Each row of a before or after table is a point. One or more steps were done to the points. Then noise was added and the rows were shuffled. The steps act on columns, c1 being the first. Write out the steps. A step turns or swaps two columns, mirrors them in a line or flattens them onto one, adds a multiple of one to another, or multiplies or shifts one. Angles are multiples of 10 degrees, from the lower column toward the higher: turns from -170 to 170, lines from 10 to 170 but not 90. Use the fewest steps. Two steps may share a column if one is a turn and the other turns, adds or multiplies; they go together, in the order done. Otherwise the lowest column goes first.
In the rows, zero is written as 128.

Before:
[[128  72 209]
 [158 158 207]
 [ 87 102 213]
 [171  83  92]
 [106 157 119]
 [162 105 210]
 [119 124 153]
 [ 81  93  99]
 [135  77 187]
 [ 74 112 105]
 [ 73 106 114]
 [ 61 171 146]
 [ 72 137 103]
 [115 168 116]]
After (14 x 3):
[[127 169 116]
 [130  81 212]
 [127 145 100]
 [126 166 149]
 [126 119 106]
 [127 160 119]
 [131 103  95]
 [127  58 187]
 [130  75 211]
 [127  94  90]
 [128  48 211]
 [126 108 116]
 [128 135 207]
 [128 120 155]]
Steps: multiply c1 by 0; add -0.3 times c3 to c2

Before, 8 rows:
[[158 111  80 130 123 106  81 164]
 [167 139 141 152 116 106 122 205]
 [145 153 124 107 177 142 118 173]
 [156 190 239  97 100 201 134  86]
 [114 165  85 130 109 126 135 169]
 [175 178 216  74 108 138 178  85]
 [173 210 203 143 128 141 152  67]
 [116 163 146 107 131  93  86 167]]
After (8 x 8):
[[144 163 142 107  79 142 120 162]
 [173 219  55 144 115 140 152  59]
 [158 199  14  97 136 201 134  77]
 [116 172 110 108 122  93  87 156]
 [158 121 174 131 141 105  80 154]
 [166 150 112 152 138 107 121 194]
 [176 189  36  73 131 139 176  76]
 [115 173 167 132 155 126 136 159]]
Steps: shift c2 by 10; turn c3 and c5 by -170 degrees; shift c8 by -10

Before, 9 rows:
[[132 113 109 115 103 109 134 150  96 121 157 157  99 130]
 [111 156 136  98 132 122 183 141 129 146 140 152 132 127]
 [145 130 107 100 145 154 188 104 117 108 106 107 140 125]
 [111 116 159 119 104 131 110 127 126 163 146 121 127 102]
 [117 102  94 123 102 113 127 114 126 131 146 153 124 147]
 [122 102 136  91 154  93 109 121 128 150  96 131 123  92]
 [126 142 155 122 112 119 116 111 115 102 131 104 103 146]
 [119 141 134 112 115  96 188 134  68 114 121 140 120 165]
 [164 142 107 149 147 160 126 116 103 135 140 136  98 103]]
After:
[[145 144  95 151  72 177 107 102 106 108 124 106 146  84]
 [165 104 122 121 118 174 131 137  76 132 151 136  94  60]
 [109 125 141 168  82 117 101 146 130 147 133 151 145 135]
 [116 153 115 116 144 112 105 151 125 132 164 155 130 167]
 [131 146 134 129 139  91  97 185  66 122 163 157 109 159]
 [121 171 114 142 125  37 156  92 127 153  96 130 111 154]
 [119 130 129 151  89  90  81 124   5 114 118 139 136 209]
 [127 122 152 142 147 125 114  98 104 103 111 104 105 157]
 [111 144 163 128 156 118 121 119 125 163 123 119 130 103]]
Steps: turn c2 and c4 by 140 degrees; turn c3 and c11 by -40 degrees; add 1 times c11 to c8; turn c5 and c7 by 130 degrees; turn c7 and c13 by -20 degrees; multiply c6 by 2.5; turn c6 and c14 by -40 degrees; multiply c9 by 2

Before:
[[130 143 112 113 105 137 110 132 123 126 134 129 119 134 127 119 113 166
  113 140 110 135 136 130]
 [131 138 119 134 148 107 136 136 143 119 129 126 123 126 127 138 116 139
  133  77 133 133 142 121]
 [119 139 124 125 120 130 129 129 126 114 143 128 119 122 131 116 116 158
  126 136 143 134 140 119]
 [115 140 150 141 117 102 129 130 123 138  76 127 140 136 124 123 113 124
  129 125 145 125 139 125]
 [130 109 166 124 148 141 113 117 117 107 126 132 118 117 124 118 114 128
  113 137 127 131 138 136]
 [130 132 131 116 149 136 136 138 133 132 148 117 138 133 125 128 114 131
  126 121 123 112 124 135]
 [110 114 128 117 147 137 139 108 115 130 127 133 127 105 128 119 126 133
  113 133 147 129 134 115]
 [118 132 118 113 148 130 111 121 116 119 142 121 117 129 151 124 136 120
  118 137 139 101 122 126]
 [120 143 139 116 126 103 108 128 121 138 139 134 156 123 129 124 114 126
  120 135 137 129 127 138]
 [119  81 113 117 137 134 108 125 124 123 143 117 149 100 128 131 134 121
  152 117 113 126 136 139]
 [132 142 121 127 148 138 123 125 134 140 141 122 138 129 121 117 113 118
  128 127 144 122 142 124]
 [123 142 121 118 148 139 113 137 121 136 129 116 119 120 126 137 141 119
  119 135 143 137 127 135]]
After, 12 rows:
[[129 125 133 115 148 142 137 139 133 132 147 115 120 134 125 131 114 131
  138 119 123 113 125 128]
 [131 126 102 111 104 139 114 132 125 126 130 129 110 131 125 119 129 167
  180 141 111 136 135 139]
 [122 123 116 118 146 138 118 138 121 137 122 116 135 119 127 136 143 118
  168 136 142 136 126 141]
 [119 119 124 125 119 134 126 128 126 113 144 128 112 124 131 117 132 158
  150 135 145 134 139 119]
 [117 132 113 116 148 136 111 120 115 118 144 122 129 129 151 126 142 119
  153 138 140 102 122 134]
 [114 116 162 140 117  87 126 132 125 140  76 127 125 137 124 122 111 124
  145 126 144 126 139 125]
 [118 148 104 118 137 138 116 124 121 122 145 116 143  97 127 131 113 118
    6 119 114 124 137 149]
 [131 119 118 126 148 143 123 124 132 139 137 122 117 128 121 118 114 119
  150 128 141 122 144 124]
 [131 117 113 133 146 111 130 137 142 120 136 127 115 126 127 137 127 141
  138  73 135 134 144 120]
 [129 152 187 125 150 140 120 115 116 105 118 132 112 118 126 118 129 126
  128 136 125 132 137 144]
 [112 149 127 116 146 137 131 109 114 128 124 133 125 103 127 117 127 133
  134 134 148 130 129 114]
 [120 122 145 115 127 109 115 129 122 138 154 133 130 124 129 123  97 127
  165 136 137 129 126 147]]
Steps: turn c2 and c19 by 140 degrees; multiply c19 by 2.5; multiply c3 by 1.6; turn c6 and c11 by -20 degrees; multiply c11 by 1.3; turn c7 and c24 by -30 degrees; turn c13 and c17 by -60 degrees

Before, 10 rows:
[[147 111 191  99  25 109 160 137  89 129  81 112 113 174 166 168 229 165
  118 155 159 103 123 144 190 161 122 105 136 154 116 130 167 148 114 173
   78 151  68  73 180 122 118 108 117 103 141 144 121 145 145 144 109 193
  218 145  77 119  82 117  70 139 149 132]
 [156 109 209 138  38 114 161 144  95 132 118 139 132 171 181 139 222 193
  129 149 105  99 110 135 206  91 135 136 119 154 189 157 167 156 110 156
   80 167 130  57 123 141  84  92 145  82  31 182  94 151 103 170  95 203
  205 106 132 122  94 203 127 122 122 144]
 [114 118 198 139  65 128 134 116 103 156  96 172  98 118 154  93 249 176
  157 132 165 117 132 112 188 136  99 107 112 156 187 118 184 141  96 173
   70 117  54  72 123  97 118 119 162  91  63 122 126 144 165 140 132 220
  182 118 123 153 123 159  54 131 122 102]
 [165 182  97 138 112 133 146 175 146 138 166 161 128 132 112 100  66 128
  133  85 128 119  78 116  95  87 132 122 112 129  24  80 167 118 129 112
  159  70 104 176 201  69 155 122 215 150 108 102 187 100 111  97 176  67
   16 124 140 154 207 132 118 135  94 127]
 [211 120  76  99 122 155  84  83 102  55  44  91 125 100 166 138 148 164
  120 165 138 150 180 156 170 108  93 152 108 123  67 170 200 224 116 136
  153  75  91 126  98 109  37 151 164  80 108 159 113 138  81 142 162 148
  149 151 179 185 132  96 201 159 115 103]
 [144 206  92 132 125  86 153 104 204  84 195 163 138 140 123 103  54 183
  108 102 141  68 106  88  73  80  94 142 123 124  46  89 130 144  97 124
  117  87 128 185 132  89 182 139 130 172 150  85 172 144 151 131 201  66
    9 138 135 164 230 135 114 153 104 119]
 [153 167 173  97 127 122 129 191 173  72 191 180 152 152  98  76 127  92
  122  66 142 105 107 114 116 103 114  95 134 121  71 123 130 136 109 128
   76  45 139 151 150  85 194 155 135 109 128  94 179 156  91  99 148  56
   39 109 166 162 226 122 116 141  72 134]
 [208  93  81 112 139 189 127  90 131  42  53 106  75  27 139 114 184 182
   98 208  90 147 128 153 159  97 124 139  97 107  87 156 161 154 132 146
  135  32 110 105 156 125  48 150 125 144 115 160  52 136  84 138 130 122
  140 147 143 167 122 112 165 158 156  97]
 [141 114 185 129  52 157 152 113 115 107  93 165 116 176 161 123 231 168
  131 176 172 132 132 105 149 136  88 132 166 136 113 175 150 131 133 159
  100 153  67  89 142 123 156  72 137  94  38 125  69 107 129 160 149 173
  196  93  87 161  76 149 102 114  92 140]
 [124 184 150 128  82 117 118 165 236 132 189 156 154 120 119  97 112 130
  148 136 124  81 101 111  74  93  61 145 166 102  55  68  96 169 138 143
  131  72 152 194 181  92 153 136 172 112 100  99 217  99 131  95 172  46
   20 152 132 148 215  86  83 172 112 106]]
After (10 x 64):
[[155 165 170  98 123 125 128 190 177  74 112 178  93 150  98  75 125  88
  121  67 140 108 111 145 114  96 113  88 131 122  72 121  73 138 108 129
   81  46 138 149 149  90 192 151 130 109 129  97 181 157  92 100 155  54
   38 109 166 160 223 121 111 141  72 135]
 [146 116 188 127  54 156 155 114 116 107 127 169 168 175 160 120 229 166
  129 174 171 133 132 105 149 118  91 131 169 138 114 176 148 135 132 161
   98 153  69  90 144 127 157  72 130  92  34 128  68 106 128 164 151 173
  197  92  90 162  76 145 100 116  93 142]
 [161 109 206 141  34 115 159 144  93 139 106 138 165 169 178 138 218 193
  132 150 105  98 107 166 207 106 135 137 123 150 193 154 117 160 110 156
   78 166 131  57 125 137  81  92 145  83  29 182  92 146 106 169  99 204
  206 106 128 120  91 203 126 125 122 147]
 [145 209  94 131 122  90 156 104 206  84 129 165  94 140 128  99  52 184
  109 103 135  68 105 154  68  57  95 142 123 117  48  89  73 142  92 123
  120  89 126 182 132  89 180 143 133 173 147  85 169 146 152 129 205  64
    7 139 144 167 226 139 109 153 103 117]
 [110 121 201 141  64 129 131 120 102 155 135 169 199 119 154  92 245 179
  152 130 164 115 131 110 183 116 102 107 112 152 191 119 126 142  97 169
   70 122  54  64 117  97 120 119 162  96  59 122 122 141 168 138 132 221
  180 115 122 153 127 160  56 129 123 104]
 [217 121  77  99 120 153  86  79  99  55  91  90 225  98 168 133 147 163
  120 166 140 153 180 155 167 144  94 148 105 120  68 165 168 224 116 134
  154  81  88 124  97 110  43 153 168  78 109 158 111 138  81 145 156 146
  146 151 176 183 131  93 204 160 118 105]
 [164 183 100 141 108 131 147 175 145 137 117 163 147 136 117  98  68 128
  134  82 129 114  79 150  97  91 130 123 114 126  26  81  75 115 126 113
  161  71 108 176 201  71 161 124 217 147 112 103 185 101 109 101 177  68
   11 124 137 153 208 132 119 134  95 125]
 [145 109 191 101  22 106 163 137  87 130 120 116 188 176 164 165 224 167
  117 154 154 103 127 118 188 156 125 101 133 157 117 135 146 150 113 172
   72 151  62  71 183 121 117 108 119 102 143 144 119 141 142 140 112 194
  221 147  76 117  86 114  68 136 153 133]
 [120 187 150 128  81 118 121 168 234 132 121 157  63 122 120  98 114 128
  149 135 124  80 103 153  72  80  62 148 167 106  59  69  95 169 138 147
  128  73 155 194 183  88 151 137 174 111  98  98 214  94 135  94 173  47
   18 152 133 144 216  85  80 169 112 106]
 [208  92  85 113 139 186 122  91 128  47 157 107 208  28 138 114 186 179
  100 203  89 147 129 165 162 129 123 136  96 108  93 152 173 148 132 144
  137  30 111 103 154 124  51 154 125 142 116 162  52 130  85 137 133 124
  143 149 144 169 116 108 165 157 154  98]]
Steps: turn c11 and c33 by -120 degrees; turn c11 and c13 by 110 degrees; add 0.3 times c22 to c26; turn c24 and c26 by 50 degrees
